Rows are points. Each copy is the shape, with its points in the same order, turned, moved and blurred by noise. Say if it was mirrored as well.
In the rows, zero is written as 128.

Shape, 6 rows:
[[188 120 169]
 [140 129 130]
 [187 136 125]
 [ 99  86 118]
 [ 81  73  84]
 [127 224 157]]
Copy 1:
[[196 188 105]
 [140 156 109]
 [170 171  76]
 [132  97 142]
 [115  64 127]
 [ 83 232 106]]
Copy 1 is: only turned
Copy 2, 6 rows:
[[152 122 192]
 [108 136 143]
 [161 143 144]
 [ 67 112 132]
 [ 40  99  86]
 [118 235 164]]
Copy 2 is: only turned
Copy 3:
[[138 175 158]
 [130 154 102]
 [164 168 115]
 [125  82  88]
 [127  68  68]
 [ 92 228  84]]
Copy 3 is: only turned
Copy 4:
[[183  85 151]
 [135 114 107]
 [163  79 103]
 [132 171 106]
 [129 201  74]
 [ 66  44 128]]
Copy 4 is: mirrored

Shape (10 x 6):
[[ 86 147  91  82 117 142]
 [ 88 156 104 158  77 148]
 [143 171 185  80 132 133]
 [177 106 152 118 156 113]
 [ 82 185  42 175  65 157]
 [210 138 203 120 144 154]
 [145 115  59  86  73 128]
 [185 113 114 132 195  90]
 [ 45 107 113 193  89 138]
 [ 98 154 143  83 100  51]]
Copy 1:
[[ 67 103  99 101 109 150]
 [105 159  74 149  96 163]
 [152 145 124  53 153 155]
 [189 101 146  97 120 110]
 [ 71 168  47 156  36 157]
 [219 148 166  75 131 155]
 [123  61  77 115  61 172]
 [182  95 149  96  88  60]
 [ 94 150  72 209 127 132]
 [129 103  40  71 162 116]]
Copy 1 is: mirrored
Copy 2, 10 rows:
[[ 85 130 117  91 166 126]
 [ 60 120 101 134 110 159]
 [148 194 175 126 146 140]
 [187 142 118 148 120  98]
 [ 19 125  42 128 123 173]
 [215 184 147 139 103 156]
 [101 134  77  59  99  98]
 [200 150  72 160 155  79]
 [ 52  60 113 174 112 145]
 [ 79 178 162 136 132  59]]
Copy 2 is: only turned
Copy 3:
[[117 104  94  88  84 124]
 [ 58 133  98 125  69  87]
 [107 153 155 109 137 181]
 [148 153 172 153 139 122]
 [ 66 161  60 121  13  67]
 [133 174 166 188 157 196]
 [146  89 130 129  49 115]
 [187 171 163 142 152  95]
 [ 25 119  98 140 105  39]
 [ 97 127 201  62  91 126]]
Copy 3 is: only turned

Shape (11 x 8):
[[102 195 137 145 150 113 142 122]
 [135 147  53 168  80  80  81 129]
 [122 153 147 146 111 121 168  65]
 [119 140 162  96 175 174 135  67]
 [146  49 145 127 140  42  98 137]
 [151  85  61 167  69  36 189 174]
 [ 56 140 182  78 144 202 116  93]
 [137 129 126  99 127 150 159  72]
 [111  62 118 109 215 143 108 115]
 [187  94 117  92 157  84  58 201]
 [183 103  99 206 101 107  75 196]]
Copy 1 (11 x 8):
[[133 195  95 152 151 129 105 140]
 [224 125 149 194 188 106 135 123]
 [167 179 104 137  94 155 114  95]
 [110 166  70  76 125 154 160  89]
 [110 116 213 166 128  87 165  70]
 [212 110 215 195  80  71 119 167]
 [110 165  45  51 145  97 112  61]
 [163 153 111  86 106 148 148 106]
 [ 90 122 102 115 133  80 218  97]
 [ 92  74 206 133 207 101 160 135]
 [151  42 156 218 172 113 114 131]]
Copy 1 is: only turned
Copy 2, 11 rows:
[[142 124 154 141  97 182  96 170]
 [168 167 139 139 119  97  95  66]
 [139 124 178 153 115 188 174 137]
 [ 55 106 121 113 106 219 155 152]
 [ 79 117 143 143 190  51 147 142]
 [199 214 151 162 209  71 127 132]
 [118  49  84 108  81 203 170 170]
 [118 142 125 123 108 199 185 127]
 [ 42 101  81 141 175 161 117 164]
 [ 81 151 120  54 155  50  84 134]
 [151 133 140  85 194  91  47  85]]
Copy 2 is: only turned
Copy 3 (11 x 8):
[[123 176 128 145 123 113 198 106]
 [ 93 138 100 137 191 138 109  38]
 [135 127 164 148  92 115 175  78]
 [117 138 197 106 100 107 176 164]
 [170 165 100 118 120  91  49 111]
 [152 108  34 177 127 181  71  62]
 [122 114 215 150 137  63 186 188]
 [114 103 169 110  79 116 177 118]
 [128 165 180 100 111 145  89 186]
 [154 162  84  51 197 116  63 138]
 [195 144 119 108 226 172  82  51]]
Copy 3 is: mirrored

Shape:
[[106  72 124  92 231 155 141 131 153  98 119]
 [ 44 144 117 102 116 142 141 208  74 123 131]
 [133 117 143 165  94 127 120 162 144 139 158]
 [ 98 118 127 136 127 214  49 166 226 119 152]
 [ 94 124 119 145  88 140 110 113 156  97 122]
 [162 180 145 119 141 105 156 152 181 100 117]
 [ 94 183  86 206 165  92 130 103 123  70  79]
 [ 97  72  99 142  77  81  80  95 136 108  93]
 [ 76 147 120 138 112 164 140 107  72  89 199]
 [ 80 203 126 127 147 173 110 145 153  86  70]
 [174 158  79 109 157  53 104 100 146 162 126]
 [ 91 159 167 141  88  70 148 214 119  77 164]
 [ 86 133 195 117 129 101 127 151 203  92 120]
 [152 145 124 140 122 121  72 236 103 100 143]
 [115 142  62 179 141 104 144 170 106  51 146]]
Copy 1, 15 rows:
[[ 60 115 187 108 172 158 131  67 125 108 108]
 [ 93  88  87  60  79 189 107 144  98  71 158]
 [144  78  97 149 128 131 156 161 132 106 148]
 [ 65 114  70 180 143 117 198  76 169  61 174]
 [161 116  75 116 143 143 169 100 128  93 136]
 [156 135 149 121 112 126 121 136 207 101 116]
 [206 140 106 144 144 182  73  87 123  51  69]
 [174  76  48  90 184 117 154  93 104 119  90]
 [163 134 130  99 117 155 149 128  50  62 188]
 [119 185  78 119 109 180 108  84 167  66 126]
 [175  90 133 125 121  56  62  88 143 133 102]
 [153  84 111  74  90 149 146 212 148  38 113]
 [113 132 116 107 110 132 194 139 174  85  74]
 [ 99  78  83 116 151 119  81 188 159  46 161]
 [186  74 133 109 159 177  89 123 130  26 138]]
Copy 1 is: mirrored
Copy 2, 15 rows:
[[149  79 155  98 112 146 189 183 170 187 191]
 [125 197 113 105 130  94 139 236  91 173 114]
 [120 141 101 129  85 129  82 181 142  99 120]
 [109 116 112  95  54 249 136 229 132 102 127]
 [121 115 137 125  71 134 133 179  81  97 124]
 [164 145 172 154  72 132 157 154 179 116  85]
 [139 135 104 217 103 117 212 120  86 117 125]
 [113  63 142 130 130 109 123 168  63  66 129]
 [138 199 102  98  58  94 156 177  85 111 191]
 [137 164 154 153  83 184 193 175  82 161  94]
 [136 111 135  89 152 111 179  97 170  65  87]
 [142 194 147 178 102  69 108 236 146  95 107]
 [ 99 123 205 165  75 137 131 211 156 115 119]
 [192 176  98 140 157 154 108 216 145  98 105]
 [194 134  73 172 103  85 180 196 118 108 134]]
Copy 2 is: only turned
